Each row is a point. Each copy is the shape, with its points in the same order, stretched, turned, moved and blurred by noise. Is it also mirrored, or only turned?
In the rows, zero is written as 128.

Shape (6 x 2):
[[139 133]
 [108 121]
 [ 69 142]
 [105  75]
 [143 109]
 [144 160]]
Copy 1 (6 x 2):
[[129 139]
 [152 109]
 [204 119]
 [135  73]
 [119 123]
 [128 163]]
Copy 1 is: mirrored
Copy 2 (6 x 2):
[[148 129]
 [116 115]
 [ 71 137]
 [110  63]
 [151 100]
 [153 160]]
Copy 2 is: only turned
Copy 3 (6 x 2):
[[134 143]
 [130 113]
 [150  76]
 [ 86 109]
 [113 137]
 [165 149]]
Copy 3 is: mirrored
Copy 4 (6 x 2):
[[112 126]
 [125 152]
 [107 196]
 [172 137]
 [138 116]
 [ 86 132]]
Copy 4 is: mirrored

Shape (7 x 3):
[[156 104 138]
 [ 65 130 115]
 [175 138 161]
 [124 115 135]
 [126 104  88]
 [122 124 121]
 [178 184 144]]
Copy 1 (7 x 3):
[[ 97 165 135]
 [128  85  88]
 [128 163 168]
 [112 133 122]
 [100 158  80]
 [118 136 111]
 [177 164 154]]
Copy 1 is: mirrored
Copy 2 (7 x 3):
[[143 154 164]
 [ 70 157 126]
 [139 114 182]
 [110 152 156]
 [130 162 111]
 [111 143 136]
 [131  65 152]]
Copy 2 is: mirrored
Copy 3 (7 x 3):
[[147 118 119]
 [105  85 172]
 [134 156 106]
 [135 117 138]
 [134  80 110]
 [121 113 124]
 [105 171  91]]
Copy 3 is: only turned
Copy 4 (7 x 3):
[[161  88 140]
 [113 181 173]
 [113  63 146]
 [138 119 165]
 [147 153 126]
 [129 134 142]
 [ 78  68 134]]
Copy 4 is: mirrored

Shape (10 x 4):
[[149 180  96 126]
 [107  66 113 157]
 [ 69  69 134 127]
 [109 145 101 125]
 [104 137 132 135]
 [118 169  88 158]
 [116  79 134 100]
 [133 191  74 134]
 [108  95 147 153]
 [131 164 108 143]]
Copy 1 (10 x 4):
[[147 191 145 120]
 [118 106  96 145]
 [113  80 101 109]
 [134 152 128 103]
 [120 138 132 111]
 [118 193 120 119]
 [157  95 117 121]
 [144 207 126 105]
 [119 111 136 141]
 [126 181 132 126]]
Copy 1 is: only turned
Copy 2 (10 x 4):
[[107 164  89 111]
 [151  89 134 175]
 [126  87 176 169]
 [106 143 120 141]
 [129 145 141 142]
 [120 168  88 160]
 [124  79 163 123]
 [ 92 176  72 134]
 [159 113 150 150]
 [127 160 103 139]]
Copy 2 is: only turned

Shape (11 x 6):
[[ 88 109 136 126 112 183]
 [113 109 132  58 106 128]
 [160 143 126 112 135 100]
 [141 157 133 118 129 131]
 [ 73 124  85 145 115 184]
 [133 151 133 166 119 110]
 [135 198 110 153 115  74]
 [172 111 130 123 107 102]
 [152 131 111 132 137 105]
 [130 150 111 103 114 161]
 [ 82  90 129 122 147 167]]
Copy 1 (11 x 6):
[[110  87 157  83 125 131]
 [159 170 160 104 138 106]
 [167 168 116 157 152 136]
 [154 131 128 132 167 148]
 [122  40 165 114 131 106]
 [118 132 132 158 156 137]
 [141 146 138 194 202 115]
 [146 178 133 162 107 142]
 [153 150 111 161 130 127]
 [169 108 155 123 155 134]
 [114  95 126  81 120 117]]
Copy 1 is: mirrored
Copy 2 (11 x 6):
[[136  81 159 159 176 107]
 [129  53 130 161  92 137]
 [126 135 119 125  92 140]
 [ 99 121 144 115 116 126]
 [164 103 157 121 184  65]
 [133 170 159 132 117 121]
 [121 190 166  87  59  98]
 [151 127 127 143 104 180]
 [151 148 116 130 115 129]
 [115  94 145  97 138 119]
 [147  86 113 179 179  86]]
Copy 2 is: mirrored
Copy 3 (11 x 6):
[[140 120  76  74 166 120]
 [142 114  57 129 133  80]
 [121 118 151 163 115 103]
 [110 124 141 143 137 107]
 [157 151  92  88 199 138]
 [112 138 160 136 118 159]
 [ 72 164 178 188 127 160]
 [152 136 149 141  79 117]
 [141 124 159 154 123 122]
 [122 147 122 125 154  94]
 [163  89  74  82 173 133]]
Copy 3 is: only turned
Copy 4 (11 x 6):
[[111 139 108 178 161 174]
 [ 70 125  75 113 125 139]
 [133 140 125  92 126 104]
 [122 152 123 113 155 116]
 [126 188 108 191 139 173]
 [144 145 158 156 131 102]
 [124 187 161 128 115  61]
 [150 105  97 118 111 102]
 [147 142 123 111 111 117]
 [114 167  88 127 163 137]
 [113 134 129 155 136 193]]
Copy 4 is: mirrored
